Each row of a before or after table is a point. One or more steps were done to the points. Then noise was added and the rows were shuffled. The steps act on columns, c1 being the first. Name the steps. A step turns or swaps two columns, mirrors them in a line or flattens them onto one, adds a multiple of one to another, or multiplies or shifts one. Angles are multiples of 10 degrees, from the lower column toward the higher: turns from -170 to 170, lines from 10 to 170 but not 90. Use the fewest steps. Two steps may share a column if one is a turn and the other turns, adds or multiplies; they go together, in the order done. Otherwise the lowest column goes first.
In the rows, zero is written as 128.

Before (13 x 2)
[[125 134]
 [ 85 178]
 [140 116]
 [183  90]
 [181  81]
 [124 179]
 [188 130]
 [ 86 164]
 [158 156]
 [107  86]
 [133 133]
 [170  93]
 [111 145]]
After (13 x 2)
[[ 86 107]
 [116 141]
 [180 124]
 [133 124]
 [164  85]
 [179  84]
 [130 190]
 [ 82 181]
 [144 109]
 [ 90 183]
 [155 159]
 [ 93 170]
 [131 134]]
Steps: swap c1 and c2

Before (8 x 3)
[[138  68  99]
 [123 165 116]
 [123 159 134]
 [115 140 107]
 [158 111 104]
 [131 141 127]
 [100  96 132]
 [119 150 133]]
After (8 x 3)
[[158  97 101]
 [139  10  99]
 [ 98  64 131]
 [116 150 109]
 [131 154 128]
 [118 172 133]
 [125 203 119]
 [123 189 138]]
Steps: multiply c2 by 2

Before (10 x 6)
[[115  75 116  97 170 110]
 [140 152 106  83 151 104]
 [148 146  69 153 133 185]
 [ 92 135 125 144  75 145]
 [139 124  88 112 170 163]
 [ 64 106 135 125 100 131]
 [152 151 162 198 114 175]
 [143 107 148 104  99 128]
 [ 76 117 151 179  81 144]
 [ 78 123 159 153 105 187]]
After (10 x 6)
[[ 79 122 139 145 166 112]
 [144 106 149  95 157 151]
 [148 146 143 155  71 215]
 [115  74  92 109 103  90]
 [152 151 129 193 164 211]
 [ 92 136 178 128 143  91]
 [139 152 115  91 100 122]
 [ 63 106 151 116 144  36]
 [ 76 117 164 164 166  65]
 [139 125 102 124  76 178]]
Steps: add 1.5 times c1 to c6; add 0.3 times c5 to c4; turn c3 and c5 by 110 degrees

Before (13 x 9)
[[138  91 160 118 111 133 124 122 120]
 [107 133 108  94 135 136 132 173 154]
 [124 100 137 124 116 160 115 136 133]
 [ 97 128 103 136 117 136 159 141 152]
 [106 140  98 128 101  90 124 126 115]
 [135 125 174 112 111 140 119 155 166]
 [120 111 142 126 148 143 109 153 145]
 [ 80 116  97 113 110 105 145 148 165]
 [129 111 147 147 115 119 135 136 120]
 [ 73 135 154 136  85  88 134  96 110]
 [108 140 102 130 111 117 126 133 160]
 [118  86 155 129 114 126 106 141 129]
 [113 129 112 112 148 122 135 132 161]]
After (13 x 9)
[[163 110 147 127 118  98 111 125 113]
 [160  84 112 154 130  10 147 151 178]
 [134 123 112 123 157 221 125 125 130]
 [114 114 101 120 166 145 147 140 127]
 [120 115 121 138 151 102 145 109 133]
 [160 147 144 114 127 112 122 135 113]
 [147 112  88  99 131 166 153 120  96]
 [186 111 162 106 141  60 121 120 126]
 [147 149 107 115 140 173 125 111 121]
 [135 128  92 119 175 122 127 117 134]
 [159 134 148  71 121 151 122 115 124]
 [139 100 150 129 121  16 106 128 156]
 [168 117 167 127 132 152 138 113 134]]
Steps: turn c1 and c9 by -140 degrees; turn c2 and c5 by -100 degrees; mirror c3 and c7 in the line at 70 degrees; mirror c4 and c8 in the line at 160 degrees; multiply c6 by 3

Before (11 x 12)
[[ 72 123 152 127 145 103 149 128 164 146 126 114]
 [149 129 160 110 151 136   7 126 138 141 115 127]
 [ 86  71 168 114 102 126 141 125 121  70  99 131]
 [148 128 157 122 136 145 154 118 130 144  84 130]
 [135 125 135 109 102 138 119 135 147 148 131  99]
 [158  30 198 141 123 133 147 129 132 138  81 113]
 [ 99 114 139  86 147 100 148 120 152 124 128 123]
 [155 127 138 132 139 143 122 132 139 115 143 109]
 [160 121 131 132 131 125 125 151 113 149 112 121]
 [160 111 136 133 111 147 128 123 125 151 143 141]
 [165 132 137 138 101 114 143 110 124 138 131 113]]
After (11 x 12)
[[165 129 118 140 159 115 135 112 127 141 130 114]
 [147 128 103 122 124 144 104 122 138 146  85 130]
 [151 129 100 109  30 138 208 129 150 140 114 125]
 [ 96 114 126  88 128  99  99 121 155 126 130 122]
 [157  27  63 141 132 133 116 131 158 139  79 112]
 [ 87  70  89 112 149 127 136 116 135  72  99 129]
 [156 130 120 131 119 143 128 129 141 112 142 110]
 [160 122 121 133 121 128 133 151 114 146 112 119]
 [ 71 125 120 127 125 103 101 131 172 146 125 115]
 [135 124 126 109 144 139 151 136 148 147 132  98]
 [158 112 118 135 145 149 139 126 129 150 145 143]]
Steps: mirror c3 and c9 in the line at 80 degrees; turn c5 and c7 by -140 degrees; add 0.3 times c11 to c5; turn c8 and c10 by -10 degrees

Before (14 x 18)
[[174 174 109  89 176 125 102 124 146  87 157 107  94 121  93 125 125 180]
 [135 182 144 162 173 138 189  60 165 141  79 122 129 112 185  43 117 135]
 [148 146  93 178 120 150 197 140 104 141 106 213 159 155 139 112 129 116]
 [ 99 151  95 131 163 142 179 119 180 169  97  91 140 106 175  77 109 156]
 [166 113 145 123 149 137 126 153  94  85 103 148 153 151 128 142 131  81]
 [184 169  63 121 164 142 128 102 163 127 185  86 158 113 156 105 177 158]
 [148 153  82 183 107 193 171 137 159 122 120 166 158 182 162  91  93  83]
 [187 123 140  93 145  82 124 139 134  88 168 148 123  88  93 126 102  95]
 [188 131 123  71 139 109 126 166 108  66 131 149  79  97 150 106 128 112]
 [180  89 162 116  75 170 154 142 113 111 102 176 123 131 111 114 124 100]
 [109 190  66 129 171 147 161  52 207 191  59 143 152 134 182  46 134 128]
 [160 158 108 100 208 154 113 106 169 109 166 129  94  60 144 141 140 142]
 [121 180  58 127 200 152 103  99 141 112 181 101 126  77 110  61 166 142]
 [175 166 125 118 139 119  95 151 159  79 115 127 131  58 125 121 135 146]]
After (14 x 18)
[[100 147  96 112 101 144  57 115 179 166 154 134 147 148 132  75 162  90]
 [116 183  56  96  48 151 150  99  88 114 172 138 125 167 127  66 116 111]
 [128 182 142 145  90 137  37  60 194 142 131 137 132 159 127  42 160 123]
 [110 188  66 128  75 146  67  53 228 195 159 126 154 118 112  48 138 132]
 [153 154  81 208 162 195  61 134 151 118 151 124 161 121 141  91 154 184]
 [161 111 147 139 107 133 128 154 129  84  91 119 155 100 128 144 132 182]
 [188 128 124  67 119 109 118 160 111  64 109 124  75 112 105 107 130 150]
 [178 172 119  83 118 126 153 153 159  75 155 124 133 174 106 121 129 109]
 [191 170  65 116  78 139 109 101  95 131 185 138 154 134 107 113  88  86]
 [187 126 138  77 115  79 162 132 100  88 155 127 128 137 146 124 154 168]
 [158 159 102  65  54 153 121  97 116 103 185 128  93 168 114 136 143 119]
 [151 139  89 180 128 145  62 142 130 141  95  96 156 141 171 111 132 177]
 [175  90 159 119 179 173 111 141 148 104 100 118 122 118 163 113 108 172]
 [175 169 108  93  85 133 173 130 108  88 155 130  99 108 139 128 148  68]]
Steps: mirror c4 and c14 in the line at 20 degrees; turn c5 and c17 by 160 degrees; add 0.3 times c6 to c7; turn c7 and c15 by 140 degrees; turn c9 and c11 by 60 degrees; turn c12 and c18 by 160 degrees; multiply c12 by 0.4
